Every row gives one point. Before rounding, the points of a table are all equally far from one centre. They may lie mostly on one side of it. Write the centre, to within rounding.

Points (8 x 3):
[[ 14 -48  31]
 [ 24 -37  26]
 [ -7 -60  27]
 [ 28 -15   1]
 [-34 -44  18]
 [ 22 -44  27]
 [ -8 -58  29]
 [-16 -59  25]]
Centre: [ -3 -34   3]

Points (17 x 12):
[[ 32 -15   0   7 -10  51 -55  24 -29   1   4  22]
 [ 43 -27  -7 -22 -15  30 -41  33 -33   2 -10  12]
 [ 28 -42   2  -9   0  -8 -48   5 -10  18 -35  12]
 [ 26  -8  14   9 -27   8 -35  27 -24  19 -11  -1]
 [  3 -13  -5 -11  25  13 -35  45  -8   5 -22  35]
 [ 22 -16  21 -26  -9  16 -43  43 -32 -29  -6  21]
 [ 30 -14  18   2 -17  44 -39  32  -5  -5 -19   6]
 [ 34   7   2 -27  18  40 -25  27 -28  13  -6  33]
 [ 10 -34 -16   2  -4   3 -39  40 -37  -5 -11  12]
 [  5 -28   2 -13  -7 -10 -35  28 -36  18 -21  22]
 [ 27 -12  11 -23   3  60 -29   2  -5  26  -8  32]
 [ 12 -15  14   0  -8  37 -56  -5 -36   4 -17  37]
 [ 30  -3  -8   8 -18  29 -44  11  -9 -21 -27  13]
 [ 31  -8  32  12  -9  30 -27  10 -40 -10 -22  23]
 [  6  -4   1 -11   5  30 -22  -5 -37  -6 -22  -8]
 [ 28 -30  29   3 -21  42 -43  16 -32   0 -12  10]
 [ 33 -14   1 -10 -18  29 -52  25 -19   4 -26  10]]
Centre: [ 22 -23  10  -7   7  10 -26   4  -5  -4  14  22]

Points (30 x 24):
[[  5  11  -4   4   1   2   1  11  16 -12 -15   3   3  -1  -5 -12  10 -11
  -40  15  11   5  -1 -37]
 [ 12   5  11  -7  16   6 -23   9  11   3  24  17  -7  -1 -16 -21   2 -12
  -31   7  11  11 -18 -17]
 [  7   5  -9 -13   3  -6 -19   9  16 -11   8  -4  -7  20   7  -9  15 -16
  -54   3  11   8 -15  -9]
 [ 16 -11   8 -18  28  -8  -3  20   7 -17  14  18  -5  17 -14 -11  -8   4
  -37 -12  16  -1 -20 -17]
 [  4  -3  -7 -21  -2 -14 -12  15   3  -9  10  19  -1  11 -14 -11   9   7
  -60  -2  14  11 -10 -17]
 [ -3  11   0  -9  14   4   9   9  -2 -11  -4  16  -8   7  -6 -27 -17  -1
  -36  -2   2  22 -13 -14]
 [ -4   1  -8  -9  -6  -7 -10  10  10 -12   8  14  -9  -2  10 -24   1 -12
  -51  -2  16  12 -23 -20]
 [ -4 -15   5   3   3  -5 -23   5   5 -34   1   1 -15  16 -13 -28  16 -14
  -30  10  16   8   6 -21]
 [  5  -4  -9  -3   1 -24  -9  16   7 -22  13  -5 -10   2  -6  -6   7  10
  -39  -1   0  30 -21 -17]
 [-16   9 -18 -12  14   1  -4  12  18   1  -5   9  -4   5 -18  -3   5  11
  -39  -4   7  11   6 -25]
 [ -8   9   7  -1   3 -18   1   7   6  -6   3  10  -3  21 -17 -23  -1  16
  -49   3  20  -2  -6 -26]
 [ 15  -2   4   0   1   7  -8   5  15  -8   1  18   5  -5  -4 -15  20   2
  -42   6   6  14   9 -22]
 [ -3  -1  -7 -15  23 -12   4  13   8 -18   5  17  -4  24 -10 -14   0   3
  -35  10   9  20 -16 -31]
 [ 13   3 -15  -6  17  -5 -11   8   4 -12  -1  25 -10   6  -5 -10  -9  -8
  -39  -7  26   2  -9 -25]
 [ 10  -2   9  -8   5 -13 -17  -1   4  -6   9   1 -16  14 -23 -21  -3  -5
  -42  20  21  -2 -27 -11]
 [  7  12 -16 -10  22  -2  -4   9  13 -13  11   7 -21   2 -12 -20  20  -7
  -35  -7  12  14  -5 -10]
 [  1   8   1  -8  16  -7  -3  14  25  -7   2  20 -17  10  -7 -26  -4 -17
  -42  12  12   4 -13 -23]
 [  0   9 -13  -4   8  -1  -5  12   4 -25  19  11  -6  19   8 -19   3   0
  -48  -5  14  15  -7 -21]
 [  5   3   6  -6   1  -8  -1  11   7  -2  15  19 -20  15  -8 -26   0   9
  -49   4  10  16   3  -6]
 [ -6  12  16 -26  13  -5 -13  31  23 -19   9   3  -7  13 -13  -7   6  -7
  -39  -7  10  14 -21 -16]
 [  4  -9  -3 -24   6   2 -13  21   4  10  11  25   3  -8 -29 -27   6  -1
  -34  -6   4 -10  -8 -17]
 [  3  10   4  -2  13  -6   2  15  -5 -19  15  21 -15   9   1 -17  11   7
  -28  23  17  18   3 -10]
 [ -6   4 -17 -17   1  -7   3  17  14 -18   9  -3   1  19 -20 -20   4 -13
  -45  17  17   2   4 -13]
 [ -8   4  -7  -4   7 -13  -7  10  20 -16  -2  23 -17   8 -12 -18  -4 -12
  -44  17  12  13 -24 -13]
 [  3  -1  -4   2  15  -4  -7   7  12  -7 -12   4   1  10 -16 -23   9  -4
  -49 -12  18   0 -12 -25]
 [ -1  -3 -12 -11  12  -6  -6  24   4 -34   3   9 -19  12  -5  -6   6 -10
  -47   4  18  18  -9 -16]
 [ -5  -3   9 -24   3  14 -23  -1  22 -10  10  13 -23   5  -7 -10  -3  -9
  -42  -2  14  14  -2 -12]
 [ -4  10  -8  -4  18 -20  -3  -1   4 -16   0   7  -9   6 -16 -27   3   1
  -44   5  12   4 -20   4]
 [  5   6  -7   3  11  -2  -1  16   9 -22   3 -10   1  16  -1 -22  -1  -7
  -42  -1  12  20 -14  -5]
 [ -8  -6 -11 -17  11  -4  -7  18  12 -19  14  -4 -15   2 -21 -27   5   6
  -38   1  14  15 -12 -24]]
Centre: [ -5  -3   5  -8  -5  -5  -3   8   1 -12   8   7  -6  10  -9  -2   5  -7
 -19  -1  -2  -7  -9 -12]

Points (30 x 24):
[[ 26  42 -18  29   1 -11 -22  30  10  27 -17  -7 -14 -20  23   1 -30 -17
    3   5 -13   4  19 -21]
 [ -8  28  -9  37   1 -15 -17  36  13  11  -3  -4 -45   6  36  -1 -16   6
  -16  11 -32   5   2   4]
 [ 13  20 -23  22 -29 -20  -5  11  10  12   3   9 -60 -22  35 -17  -7   4
   -8 -18 -37  -9  11  15]
 [ 29  37   7  24  -3 -14  -4  38  13  32  19   5 -43  -4  20  -7   4   7
   16 -31   5  -4  26  -3]
 [ 35  40 -19  17 -22 -19  -8  19  -2  30   6   3 -43 -19  27 -17   9  -9
   15   6 -12  10   1 -12]
 [ 22  60   3  17 -12 -17 -12  20  25  30  -9   5 -38  -9  34  -3   1  -1
    6 -18 -15  12  10   1]
 [ 12   5 -34  16 -32   2  -7  39   6  45   0  -4 -28   0  22   7  -1 -20
    9 -12 -33  -5   8   3]
 [ 41  36 -20  22  -6 -21 -18  32  10  16   5  10 -37 -16  18 -24 -15 -16
    5  -2   3 -23   3  -6]
 [ 42  28 -32  33 -12 -16 -18  24  -3  15   8  -1 -32  -8  31  -1 -17   8
   14  12 -15   6   1  -9]
 [ 15  55  12  29   6 -18 -20  -5  17  18   2 -17 -30 -14  27 -16   5 -11
    7 -17 -24 -17  10   2]
 [ 16  48 -11  23 -16 -11 -19  34  10  33  24  -2 -34  -7  31 -16 -18 -10
    0  -9  -4   1  11 -13]
 [ 27  35  -3  31 -11 -24 -10  16  13  32  22  18 -29 -26  19   5  -4   1
   25 -11 -16 -18  30 -14]
 [  3  40 -16  21 -11 -22 -13  22  40  37  -1  -7 -17 -13  41 -15   7   7
   -1 -14 -16  -1   9  -4]
 [ -1  45 -30  12   8  -3  -3  27   4  49   8  -8 -37  -9  37   4 -21   2
   -1 -15   3 -13  18  -2]
 [ 24  34 -30  43  -4   8 -16  13   6  17   9   5 -35  -9  27  -2  -3 -16
  -26 -10 -14  10  26  -6]
 [ 21  19 -21  19   5 -16 -11   8   6  53  10  -7 -40 -28  19   6 -13  20
   21  -6 -30  -6   8   6]
 [ 10  54  -2  15  -8  -7  -9  12  24   8   3   0 -20  -8   2 -28   3 -12
   21 -11 -15  -2 -18   1]
 [ -2  40 -12  33  -6 -17  -5  24  22  34  25  -2 -16 -25  22   4 -20  15
    4 -17 -16 -13  11  -5]
 [  9  47  -5  21 -19  -4 -18  28  -8  23   7  17 -35 -13  23   9 -10 -12
  -14 -15 -13 -10  -7  15]
 [ 18  35 -22   6 -40   6 -18  12   6  -5  13  11 -40 -15  31  11  -7  -9
    8 -10 -14  29   6 -13]
 [ 33  39 -26  14 -12 -15   3  31  17  29  18 -12 -28  -1  31 -15  -7  -1
   -5 -13 -18   0  14 -14]
 [ 25  52 -21  11 -15  -2   6  17   7  29 -12   7 -34   1   8  -5   4  -1
  -24 -12 -12  -3   2  -4]
 [  4  38  -3  32   0 -26 -21  29  -2  40   0  -3 -42 -25  35  19  -9   8
    5 -24  -7 -20   7  -1]
 [ 26  44 -14  50   0 -21  19  23   5   6  10 -15 -36   7  22  18   6  -9
   -5  -8  -2 -14  12   2]
 [ 30  42 -25  43 -10 -10 -14  14  11  17  14  21 -47 -19  29  -3  -2   4
    3  -8 -11  -8  24 -11]
 [ -9  41 -32  30 -10 -18  -7  42   8  21   9   4 -44 -36  38  12  -8  -7
    0 -10  -2   0  24  -7]
 [  1  47 -13  27   0 -25 -26  19  24  32   7  12 -55 -14  22 -12  -4  -7
   -2 -18 -21 -13  16  -6]
 [ 29  30 -42   9 -16 -11  -8  23  -5  33  18   1 -29  -5  38   1   1 -15
   -6 -21 -15   1  15  -8]
 [ 21  42 -10   3  -7 -18 -22  32   1  11   1   6 -37   8  28 -14 -17   1
  -19 -27   0 -16  -1  -4]
 [-10  41 -16  24  17  -7 -19  24   4   2  10 -20 -29   6  16  18  -1  16
  -19 -24 -19  -6   1  -9]]
Centre: [  3  11 -11  12  -6 -10  -7   8  10   7  -5  -9 -33  -7  13   5  -5  -7
  11  -7  -1  -4  18   3]

Points (30 x 24):
[[-12 -26 -13  -7  -5  -7 -37 -33 -17 -26 -17  -2 -34  51   5  -3  28   7
   -9   3  31   3 -24 -22]
 [-47 -35  -7   6  46  12 -21  13  10  -8   1   1  -6   8  14 -13 -14  37
   -1  36  13 -11 -14  -8]
 [-21 -47 -17   0  22  -3 -28  23  -1  -6  -6  20  -2   7  -3 -41  -9  10
   -1  38  32 -32 -17  -6]
 [-33 -32 -20   7  12 -19 -40  -8   8 -24 -19  -7   4  -1  19 -24  -2  33
  -30  24  19   0 -37   4]
 [-16  -3 -40   5  28  26 -39  24  -6   9 -14  10 -18   0  18  -2   7  16
  -23  20  15  25  -1 -12]
 [-41 -38 -14  -8  29  22  -3  29  24  -6 -13  -1   8   1  -7  -8  -3  28
   -6  27  25   8 -25  10]
 [-14   0  -9  -6  15   8 -31  58  22  10 -15  17 -16   2 -10 -29  -8   4
   23  31  17 -16  17  -4]
 [-28 -33  -1 -22   7  -6 -31  30   5  -7 -12  15   6  10  16 -45  -1  14
   19  11  10   9  22  -4]
 [-20  -9 -34  -2  18  -4 -29   5  31 -11 -20 -18 -31 -35  10 -37  11  15
    5  20  15   7   1  10]
 [-39 -28 -22  10  21   9 -44  37  -6 -14 -26   4  14  17   9 -25   3  11
    7  20   8  -2 -25   9]
 [-18 -47   3  13  16 -37 -39   4 -20 -11 -36   6  -9  35  25  -8  11   0
  -19  15  35  23 -26   4]
 [-43 -51   8  10  45   6 -21  20   6 -16  -8  -3 -27   9  11 -34  15 -24
  -39  -9  23  14  16  -3]
 [-25 -42 -24 -20  18 -26 -42  37   5   0 -22  -4  18  15  -9   3  21  17
   -9   4  15   9  -5 -14]
 [-35 -13 -46  -7  36   7 -22  16   4   9   8  -4   4   5  10 -37  -1   6
  -29  13  18  16 -12  21]
 [-25 -28 -23  25  23  12 -18 -10   7   1 -27 -17 -37  30  14 -29  -4   1
  -38  16   1 -10 -21 -12]
 [-19 -12 -34   8  14  18  -2  -7  13   4 -22 -13 -20  29  -9 -29  -1  27
  -18  -2  22  16 -24 -33]
 [-21 -36 -38   5  13  -3 -57   4  10 -13  -1   7 -25  -9  16  -6 -11  32
   -9  24  34  19  -5 -15]
 [-41 -25 -20  11  24 -22 -19  11 -38   7 -26  -8  -7   8  30 -31  12   4
    8   1  35 -15 -30 -19]
 [ -6 -40  -8  -6  20   6 -19   1  -8 -14 -28  33 -36  17  11 -20 -20  27
   -8  30  14  20  -5  10]
 [-49 -22 -27  12  13  12 -23  13   8 -19 -26 -14   5  -8  26 -16 -11  -6
  -35  -2  25  31  -7  30]
 [-12 -26 -37   4  46 -16 -44  34   8 -10  -9  -6 -25  -2  -7 -17   3  16
   16  19  21   1 -15 -38]
 [ -8 -43 -13 -11  14   2 -24   3  19  20   6 -17 -25 -21 -10 -24  -7  13
  -30  10  45  28   9 -12]
 [-22 -28 -27  43  34 -24 -19  20  16  -4  -7  18 -35 -10 -13 -22   3  20
   -8  16  22  12 -42 -11]
 [-28 -40   3 -16  45 -11  11   1   7  -3 -12  14  -7  22   5 -28  13   7
    0   9  13  13   9 -40]
 [-25 -40   1  10  21  19 -32  10  15  15 -14 -42 -23  18 -16 -13  -1  -8
    6  34  23   9 -22  24]
 [-41 -27  12  33  13  -8 -43  -8  10   7 -14  -7 -16  11   8  -2  -6  26
    5  46  16  25 -26   4]
 [-54 -21  -2  -7   7 -11 -51  15  -3   1 -21   9 -23 -28  22 -30  17  -5
   -8  31  28  21  -3 -14]
 [-24 -34 -38  21   0 -20 -60   2  -2 -29   3 -21 -17   7   0 -42   7  -8
    5   1  22 -19   2 -16]
 [ -2 -49   2 -11  -5  19 -27  18  25 -19 -16  22 -24  20   7 -19  10   1
  -21  36  24   5   9  -3]
 [ 13 -24 -27   7   1   5 -24  12  17   7  -3 -13   7 -13   1   5   2  28
  -19  18 -10   0 -18   7]]
Centre: [-21   0   5   1  13 -15 -19   7   4 -13  -1   0 -19   7  -4   0  -7 -10
  -7  -2  28  -3  -8   0]
